Rows are points. Each copy is the shape, with its points in the same order, turned, moved and blurred by noise. Is it also mirrored, or only turned?
In the rows, zero is written as 128.

Shape (6 x 3)
[[135 130 129]
 [ 91 106 113]
 [115 182 112]
 [145 107 158]
 [171 191 101]
 [142 145 136]]
Copy 1 (6 x 3)
[[134 122 127]
 [135  92 167]
 [150  80  90]
 [143 158 142]
 [118 108  53]
 [141 127 111]]
Copy 1 is: mirrored
Copy 2 (6 x 3)
[[138 130 128]
 [139  92 169]
 [120 169 164]
 [129 102 102]
 [151 204 128]
 [129 143 123]]
Copy 2 is: mirrored
Copy 3 (6 x 3)
[[122 122 127]
 [104  85  96]
 [124 160  83]
 [103 110 161]
 [168 181 114]
 [119 140 129]]
Copy 3 is: only turned

Shape (7 x 4)
[[170 130 145 104]
 [ 78 152 131 153]
 [ 89 139  91 133]
 [115 128 106 148]
 [131  80 190 123]
 [111 146 103 150]
 [103  97 163 100]]
Copy 1 (7 x 4)
[[121 126 118  87]
 [127 145 151 177]
 [ 90 114 136 176]
 [102 134 109 162]
 [189 101  98 116]
 [ 97 137 126 162]
 [161  80 134 137]]
Copy 1 is: only turned
Copy 2 (7 x 4)
[[166 143 154 145]
 [ 74  94 126 132]
 [ 95 108  87 141]
 [118 104 106 121]
 [120 173 176  92]
 [114  93 107 132]
 [ 98 173 146 121]]
Copy 2 is: only turned

Shape (12 x 6)
[[102  93  91 146 104  77]
 [139 114 121 173 134 142]
 [130 102 160 140 131 168]
 [109 107  80 133 109 128]
 [147 102  96 115  86 115]
 [134 122 178 107 147 154]
 [111 116 145 149 180 170]
 [144 146 156  76 129 130]
 [130 127  53 158 122 110]
 [154  65 144 120 160 175]
 [142 100  91 147 122  93]
 [111 147 149 113 145 108]]
Copy 1 (12 x 6)
[[164 150 136  84 103  86]
 [145 140 150 132 158 137]
 [104 107 177 128 151 143]
 [162 109 129  96 114 127]
 [153  95 124  97 141  85]
 [ 74  96 162 150 139 126]
 [100 135 161 145 137 181]
 [ 92  73 127 156 113 100]
 [190 137  97 113 129 124]
 [ 75 106 147  96 174 158]
 [148 144 110  97 136  98]
 [106 119 142 158  96 113]]
Copy 1 is: mirrored
Copy 2 (12 x 6)
[[136 177  70 145 117 139]
 [117 142 150 165 138 145]
 [146 103 163 160 135 118]
 [108 164 105 134 105 119]
 [141 183 123 139 124  96]
 [155  90 153 135 166 101]
 [114  87 163 127 141 153]
 [145 117 134 117 184  71]
 [ 91 196 107 129 134 142]
 [167 114 188 112 110 127]
 [138 194 111 131 131 139]
 [132 116 108 129 181 118]]
Copy 2 is: only turned
Copy 3 (12 x 6)
[[103 145  84 122 201 114]
 [ 84 118 115 143 138 151]
 [113 134 154 164 119 123]
 [100 161 120 105 173 134]
 [102 137 119  86 158  97]
 [153 117 162 154 120 114]
 [119 128 162 181 137 170]
 [174 109 150 112 125 110]
 [ 82 132  96  90 177 166]
 [ 94 119 203 158 140 114]
 [ 91 112 107 108 185 127]
 [169 117 121 136 151 135]]
Copy 3 is: only turned
Copy 4 (12 x 6)
[[175  97 180 106 103 100]
 [153 112 128 131 153 153]
 [113 113 101 113 117 171]
 [165 112 155 143  88 130]
 [169  91 118 127  81 100]
 [ 80 114 105 115 115 147]
 [104 114 135 148 151 179]
 [ 85 122  97 124  97 100]
 [189 115 165 171 119 110]
 [104  62 109 140 112 177]
 [164  78 156 130 125 109]
 [101 135 144 110 133 104]]
Copy 4 is: only turned

Shape (12 x 8)
[[ 93 144 133 164 124 140 162 147]
 [113 122 139 150 128 121  99 163]
 [116  88 111  76 138 141 143 127]
 [104 116  85 122 153 150 114 136]
 [155  97 109  78 162 172 120 119]
 [127 138 128 143 122 124 148 178]
 [125  91 128 109  84 137  74  94]
 [142 152 119 168 122 132 155 150]
 [124 122 127 166 144  97 144 130]
 [101 161 159 152 142 111 141 142]
 [137 112  97  75  74  97  66  98]
 [121  64 120 103  88 107  82 108]]
Copy 1 (12 x 8)
[[122 109 127 142 132 112  75 117]
 [156 123 142 177 118 126 122 130]
 [127 158  99 123 149 116 142 181]
 [141 137  72 147 115  91 133 134]
 [111 138  77 132 165 101 188 146]
 [168 122 141 146 155 110  99 121]
 [115 199 135 152 120 150 172 137]
 [144 114 139 127 136  92  95  95]
 [151 117 158 127  98 100 125 130]
 [147  87 141 138 117 147  95 124]
 [162 216 122 122 108 160 188 122]
 [135 194 141 159 104 136 178 173]]
Copy 1 is: only turned
Copy 2 (12 x 8)
[[ 85 167 109 114 110 137 127  72]
 [ 78 128  95 118 125 154  92 119]
 [146  99 165 113 135 180 124 104]
 [102  90 143 143 135 133 122 100]
 [148 102 176 132 168 140  97 114]
 [107 143  90 115 149 159 117  78]
 [126 120 149 166 103 177  93 164]
 [120 171  88 137 144 131 117  84]
 [135 145  86  99 105 125 120 110]
 [ 86 174  99  85 119 133 136 111]
 [149 106 130 169 120 198 127 194]
 [144 107 128 140  93 193  85 164]]
Copy 2 is: mirrored
Copy 3 (12 x 8)
[[166 110 121  99 105 147  86  97]
 [175 135  84 125 103 105 115 120]
 [107  81 102 131 159 120 120 145]
 [139  89 102  99 122 110 153 129]
 [ 85  99 126 122 141  94 137 168]
 [138 136  86 110 101 137  87 110]
 [167 137 114 129 194  77 135 141]
 [146 148 118  83 102 147  91 118]
 [171 128 105 110 107 160 109 150]
 [167 133 121 142  92 153 100 102]
 [148 162  85 131 213 103 170 132]
 [173 127  80 135 200  92 132 162]]
Copy 3 is: mirrored
Copy 4 (12 x 8)
[[100 129 112 154 113  86 151 128]
 [120 131 142  96 148  81 145 113]
 [138 135  88  87  87 142  99 121]
 [104 163 101 110 135 122 106 124]
 [152 177 117  95 110 167  82 114]
 [ 97 112 145 127 111 102 152 109]
 [164 136  94  72 153 138 149 162]
 [103 125 149 163 121 108 143 128]
 [127 114 141 139 121  79 112 150]
 [132 111 122 147 127  70 148 100]
 [153  95 102  61 184 173 125 169]
 [156 115 108  48 141 132 125 183]]
Copy 4 is: only turned

Shape (16 x 11)
[[162 126 111 135 144 118 146 109 136 124 119]
 [ 99 135  86 141 119  93 115 116 144 147 166]
 [105 141 116 139 101 132 146 153 136 136 171]
 [ 93 103 161 126 116 189  97 150  90  68 156]
 [ 88 123 123 116 150 210 106 167  82  58 136]
 [ 81 110 169 168  84 138 142 114 130  78  88]
 [124 148 131 134 109 116 116 148 121 165 142]
 [115 109 150 172 154 148 174  90 121 121 121]
 [ 95 160 123 114 154 141  99 147 152 147 151]
 [ 82  84 181 105 126 165  91 151 104  73 149]
 [156 163 114 150 128 156 148  69 142 150 134]
 [ 88  93 152 193  69 146 112  97 123  93 103]
 [130 143 136 132 128 129 148 103 158 108 153]
 [123 164 120 129 157 116 140 102 102 134 170]
 [146 145 154 209 133 135 145  90 126  81 113]
 [119 164 127  98 135 123 142 103 118 126 132]]
Copy 1 (16 x 11)
[[102 142 123  94 104 122 155 114 124 152 113]
 [ 99 128 136 108  60 131 155 148 129  86 129]
 [ 89 133 118 138  79 117 106 142 138  93  99]
 [112 131 181 174 163 159  75 130 172 108 120]
 [123 170 182 169 155 133  78  80 182  96 142]
 [114 114 102 165 178 154 165 133 164 102  81]
 [107 138  93 131  96 126 112 153  96 107 134]
 [101 120 122  77 159 145 140 105 136 109  82]
 [119 143 140 137  77 148 118 108  90  84 135]
 [127 109 162 179 159 179  84 123 173 113 136]
 [124 153 143  81 116 108 145 128  85 118  73]
 [120 138 123 142 181 164 170 171 171  92  77]
 [103 114 150 122 106 130 143 121 113 126  80]
 [ 90 122 152  93 104 105 126 115 101 100 136]
 [ 63 151 137 108 180 126 175 122 115 125  71]
 [127 111 136 123 117  96 138 110  97 115 120]]
Copy 1 is: only turned
Copy 2 (16 x 11)
[[142 124 138 134 111 141 132 150 162 146  96]
 [118 107 107 146 112  78 103 151 149 117 140]
 [130  87 107 132 141 118 117 147 110 120 159]
 [127 107 140 117 113 160 206 120  92  88 183]
 [142 104 101 138 110 165 237 137 118  92 185]
 [ 88 116 131 152 101 196 127  83 103 136 155]
 [134 104  98 113 126 116 112 152 102 107 118]
 [ 91 100 143 112 134 158 150 103 163 160 125]
 [149 110  77 127 138  89 155 122 126  93 126]
 [108 150 145 120 131 153 198 117  82  83 185]
 [161  88 125  93 112 144 112 113 186 131 107]
 [ 73  89 158 146  80 193 118  94 117 103 158]
 [163 109 141 136 126 123 128 111 149 148 136]
 [138 111 103  99  96  82 147 138 147 156 129]
 [117  68 155 141  78 157 142  77 134 163  96]
 [156 145  94 103  95 127 144 137 141 143 134]]
Copy 2 is: only turned
Copy 3 (16 x 11)
[[132 126 114 129 126 175 144 146 139 119 117]
 [174 123 139 117  87 128 136 151 108 172 110]
 [139 133 174 128  94 135 111 134 102 159 141]
 [102 111 185 124 151  63 136 100 107 102 158]
 [104 129 195 159 168  76 145  91  83  78 126]
 [132 122 166 114  87  95 115 109 190  88 142]
 [157 115 132 137 120 133  90 135 117 165 141]
 [107 161 151 104 141 132 128 146 181 121 102]
 [145  96 162 165 134 118 123 123 108 179 100]
 [105 100 177 143 152  46 155 113 127 120 168]
 [101 123 117  97 114 171 105 129 134 142  74]
 [145 131 150  74  94  81 115  87 180  96 141]
 [102 103 155 120  99 148 138 147 139 143 112]
 [125 119 144 120 132 132 113 188 102 150  92]
 [129 111 168  71 131 155 114 133 177  77 101]
 [110 105 131 157 112 130 113 164 121 129 101]]
Copy 3 is: mirrored
